Rows are points. Before rounding, the points of a table are all equally far from one centre. They may lie mostly on one side of it. Where is the centre, to within rounding?
In the rows, zero is written as 100.

Points (10 x 3)
[[141, 77, 98],
[134, 70, 54],
[145, 70, 81],
[152, 124, 68],
[131, 105, 109],
[154, 99, 95],
[141, 68, 62],
[156, 85, 60],
[150, 126, 71],
[145, 70, 65]]
Centre: [125, 99, 73]

Points (13 x 9)
[[135, 64, 134, 57, 67, 134, 50, 89, 96],
[189, 137, 109, 84, 114, 111, 112, 131, 77],
[120, 75, 99, 74, 69, 183, 86, 118, 92],
[183, 91, 102, 111, 80, 135, 76, 157, 87],
[130, 66, 103, 121, 61, 117, 39, 90, 88],
[174, 111, 90, 99, 53, 148, 95, 128, 107],
[155, 122, 123, 108, 72, 182, 84, 118, 80],
[146, 128, 122, 81, 30, 135, 82, 118, 91],
[158, 122, 83, 108, 53, 144, 43, 108, 66],
[78, 119, 95, 83, 63, 143, 97, 127, 76],
[140, 99, 119, 95, 135, 184, 85, 96, 71],
[152, 124, 109, 93, 46, 152, 87, 108, 120],
[154, 103, 102, 121, 43, 156, 84, 100, 98]]
Centre: [136, 101, 105, 87, 96, 121, 83, 108, 78]

Points (21 x 14)
[[82, 73, 139, 103, 135, 61, 64, 125, 115, 92, 89, 92, 179, 130],
[58, 38, 115, 126, 86, 84, 67, 152, 94, 101, 122, 69, 146, 137],
[109, 99, 151, 133, 86, 60, 29, 134, 132, 140, 77, 95, 105, 119],
[77, 73, 93, 122, 98, 75, 84, 154, 123, 145, 77, 37, 129, 186],
[101, 57, 107, 131, 130, 77, 90, 154, 123, 137, 75, 47, 122, 112],
[92, 124, 121, 121, 103, 78, 90, 132, 121, 136, 124, 36, 173, 132],
[65, 97, 165, 132, 89, 52, 26, 93, 106, 90, 97, 79, 139, 116],
[89, 87, 141, 114, 128, 36, 51, 131, 141, 106, 115, 61, 147, 113],
[62, 89, 152, 118, 125, 61, 126, 132, 139, 131, 98, 49, 139, 119],
[67, 98, 159, 101, 101, 61, 92, 144, 136, 93, 88, 35, 147, 143],
[92, 86, 118, 122, 120, 40, 114, 173, 98, 114, 67, 97, 124, 128],
[70, 82, 167, 132, 132, 72, 64, 117, 102, 110, 111, 71, 144, 132],
[70, 46, 81, 107, 140, 85, 65, 140, 84, 93, 89, 67, 132, 146],
[51, 117, 99, 145, 98, 57, 71, 176, 100, 132, 87, 54, 128, 105],
[98, 120, 138, 161, 118, 93, 64, 105, 166, 136, 93, 98, 138, 119],
[67, 78, 144, 118, 123, 56, 60, 164, 114, 92, 97, 73, 142, 146],
[74, 84, 125, 121, 113, 41, 76, 173, 133, 86, 102, 49, 123, 145],
[113, 64, 129, 155, 48, 57, 74, 103, 115, 141, 84, 76, 158, 146],
[83, 66, 110, 76, 129, 40, 108, 109, 114, 115, 103, 42, 153, 104],
[68, 114, 114, 147, 141, 33, 56, 85, 92, 141, 111, 65, 108, 140],
[72, 88, 112, 155, 119, 54, 45, 131, 88, 122, 94, 39, 151, 135]]
Centre: [73, 100, 94, 113, 85, 73, 84, 102, 122, 109, 88, 84, 117, 129]
